Every row gives one point. To make a cloud, some directions were put in groups of two or more. Within a group, all points are equally far from the middle, so they leave a hole (a ring in 2 directions, a hollow ball in 3). The other directions are filled evenly. Then the cloud was stretched, turned, moved and blurred a little. Count the holes, and give their numbers of directions, smallest first.
(in the rows, 128 means zero)

Cloud, 13 rows:
[[110 192]
 [103 203]
 [139 166]
 [156 152]
 [149 201]
 [106 206]
 [ 77 177]
 [177 162]
 [ 91 112]
 [137 169]
 [ 85 122]
 [ 61 132]
 [105 175]]
Holes: 0

Cloud (14 x 2):
[[182 133]
 [157 175]
 [177 147]
 [182 136]
 [ 69 112]
 [ 73  93]
 [ 89 174]
 [ 73 150]
 [172 156]
 [ 97 180]
 [ 90  69]
 [ 91 174]
 [166  76]
 [152  63]]
Holes: 1 (2)

Cloud, 22 rows:
[[ 60  97 174]
 [ 83 200 158]
 [103  73  84]
 [179 128  59]
 [143 160 179]
 [172 165 105]
 [143 132 184]
 [118  62  92]
 [114 150 195]
 [168 170 146]
 [ 70 159  95]
 [152 166 169]
 [131  55  95]
 [ 67 120 196]
 [184 126 170]
 [104 178 112]
 [112 190 147]
 [ 56 150  92]
 [129  88 165]
 [158 169 160]
 [ 27  96 115]
 [164 160  95]]
Holes: 1 (2)

Cloud (21 x 3):
[[ 81 139  70]
 [163 153 154]
 [121 185 165]
 [197 194  69]
 [142 154 150]
 [122  68 150]
 [164 145  97]
 [122 116 111]
 [192  70 169]
 [201 190 116]
 [ 78 140  52]
 [132 186  60]
 [144 193  92]
 [109 112  74]
 [159 159  81]
 [ 78 186  68]
 [108 135  68]
 [115 136 140]
 [113 148 194]
 [178 111 190]
 [169  83 174]]
Holes: 0

Cloud (31 x 4):
[[179 121 111  65]
 [ 63 116 177 129]
 [144  92  25 130]
 [169 125 179 111]
 [119 166 108 184]
 [119 203 138 125]
 [142  49  62 134]
 [121  62  43 128]
 [ 58 109 167 138]
 [162 109 114  59]
 [143 127 109 196]
 [170  87  37 143]
 [ 85 158 185 105]
 [200 150 136 104]
 [ 80 104 127  73]
 [152  67  41 142]
 [123 111 120 198]
 [206 144  77 136]
 [179 183 134 148]
 [191 144  59  93]
 [133 115 115 199]
 [103 181  73 128]
 [187 130  83 169]
 [101 171  63 131]
 [106 164 102 179]
 [ 57 108 164 136]
 [ 64  86 117  96]
 [138  72 135 175]
 [ 80 136 101 181]
 [ 95 150 196 116]
 [134 186 181 121]]
Holes: 2 (2, 2)

Cloud:
[[165 201 125 129  95 127]
 [ 80  34 112 155 155 106]
 [170 164 151  95  76 152]
 [ 65 109 136 135  68 108]
 [172  81 171 209 171 131]
 [ 83  62 133 146 197 103]
 [ 40  48 158 176 111 131]
 [ 69  54 175 124 165 126]
 [ 71  50 166 124 136  89]
 [128  54 163 125 139  71]
 [ 74 150 140 182  98 114]
 [100 187 134 116 114 182]
 [139 176 120 166 105 129]
 [186 124 159 180 182 139]
 [ 35 139 197 179 141  99]
 [ 24 130 154 188 107 128]
 [ 28 143 150  73 119  97]
 [ 43  85 190 116 124  99]
 [165 101 151 125 180  84]
 [ 91  32 134 159 122  86]
 [115  87 110 122 197 138]
 [204  91 131 176 142 167]
 [ 97  72 141 138 204 106]
 [147 108 167 159 204 125]
 [213 110 142  74 136 117]
 [140  78 115  59 162  77]
 [ 89 182 141 103 177 146]
 [ 68 142 179 169  92  97]
 [ 70  53 168 132 181 150]
 [101 139  70  86 152  88]
 [ 71  48 142 162 207 149]
 [ 98  69 165 201  93 152]
 [ 62 152  99  81 137  63]
 [107 141 199  92 105  97]
 [125  80 214 158 149 147]
 [144  48 167 206 146 109]
 [178 122 127 212 154 154]
 [106 166 134 148  76 147]
 [192  94 150 156 118 168]
 [117  76 170 138 187 188]
 [151  82 113 136 135 183]
 [132 183 178 136 145 105]
 [ 97  36 147 158 121  81]
 [146 103 131 152 207 184]
 [ 51 127 126 142 193 125]
 [116  89 111 168 200 185]
 [ 94 132 174  46 112  86]
 [120  81 102  91 181 100]
 [169  68 142 166 136  72]]
Holes: 2 (2, 3)

Cloud:
[[ 75 109 102 103  65 141]
 [182 125  86 166 118  87]
 [ 90 201 131 168  55  99]
 [163 188 165 162 116 117]
 [191 148 119 174  88 168]
 [191  82 161  97 125 106]
 [104  62 145  85 162 185]
 [157 136  87 112 173 185]
 [134 109 165  95  73  91]
 [157  99 117 175  39 139]
 [165 120 132 168 141 227]
 [ 32 120 152 125  97 101]
 [117  73 188 121 182 121]
 [159 167  93 197  95  95]
 [128 107 153 101 119 235]
 [181 145  89 197 105 146]
 [ 88 172 144 219 137 115]
 [167 102 115 151  89 221]
 [175  43 128 158  83 130]
 [ 76 199 191 173 119 112]
 [155  38 153 125 169 162]
 [164 123 170 117 117 223]
 [163  32 148 125 149 178]
 [109 128 165  58 122  95]
 [161 132 101 161 170 202]
 [ 58 173 124  92 173 100]
 [120 102 203  92 136 200]
 [173  50 106 128  71 162]
 [173  97 176 149 126 219]
 [109 167  70 178 106 157]
 [157 148  86 191 114  79]
 [171 103 148 188 123 206]
 [107 109 153  67 104 197]
 [136 148 162 189 191 159]
 [ 67 210 128 192 117  76]
 [134 112 169  48 151 128]
 [183 122  81 150 115  93]
 [121  81 131 169 124  63]
 [ 93 121 101 165  34 121]
 [139 183 196 139 156 167]
 [124 140 161 174 199 105]
 [164 172  85 161  87 141]
 [ 69 218 178 146 159 113]
 [201 101 112 160 177 160]
 [118 138 154 171 207 127]
 [ 76 160 184 120 150 204]
 [112 168 122 116 131 219]
 [129  55  91 139  78 150]
 [ 83 173 126 185  44  96]
 [ 71 192 174 135 171 180]
 [102  71 119 166  93  80]
 [ 97 179 158  97 114 197]
 [193  69 144 117 101 105]
 [148 124  87  89 170 169]
 [ 45 165 124 137 103 176]
 [101 152  99  77 123  89]
 [158  91 101  68 157 165]]
Holes: 2 (2, 4)
